Every row gives one point. Before rounding, the points of a table are all equally far from one centre. They may lie mostly on one side of it. Where is the centre, to within rounding?
(in the rows, 128 means zero)

Points:
[[ 84 160]
 [ 86 161]
 [117 169]
 [ 87 109]
 [140 122]
 [131 110]
 [ 77 150]
 [126 166]
 [ 99 103]]
Centre: [109 136]

Points (14 x 8):
[[103 131 126  84 149 151 210  95]
 [118 120 141  88 127 152 144 149]
 [121 120  97  93 152 111 198 109]
 [159 149 163 119 155 114 163 109]
 [147 102 118  87 140 122 178 109]
 [149 131 105 110 125  91 182  93]
 [134 115 131  93 164 107 186 133]
 [116 103 116  95 119 112 181 148]
 [ 96 123 140  90 179 116 176 108]
 [114 135 112  76 137  90 184 139]
 [123 113 124  68 141 135 174  83]
 [128 115 149  79 144 111 206 122]
 [147 133 135  61 145 126 156 109]
 [ 88 103 135 116 138 143 140 118]]
Centre: [114 145 136 108 127 125 171 111]

Points, 17 rows:
[[105 133 119 107 152 164 170 112 155  80 118 125]
 [135 139 110  68 153 135 156  88 129 134  82 148]
 [163 112 116  58 175 178 118 131 168 119 123  75]
 [111 115 119  81 153 120 156 156 152 110 158 108]
 [102 134 109 110 186 101 155 138 143  95 118  64]
 [112 144 104  79 157 179 181 100 114 106 131  70]
 [169 129  96 107 162 105 129 114 181  85 144 101]
 [124  81 114 139 165 153 144  98 171 117 118  87]
 [128 142 143  78 163 148 141 153 178 104 137 103]
 [163 130 125 110 147 126 207  76 120 101 105  97]
 [134  95 107  73 142 159 115 136 106  84 141 116]
 [156 104 108 147 163 123 155  82 141 136 139 115]
 [153 101 105  90 171 144 175 162 147  77 131 101]
 [148  98 123 126 139 103 178 141 169  96 122  72]
 [111 125 115 106 205 140 164 108 139  85 127 104]
 [138 100  91  93 104 118 147  86 112 109 144 120]
 [125 120  71  90 130 133 137 122 152  88 146 129]]
Centre: [147 126 112  96 147 135 143 116 132 117 111  87]
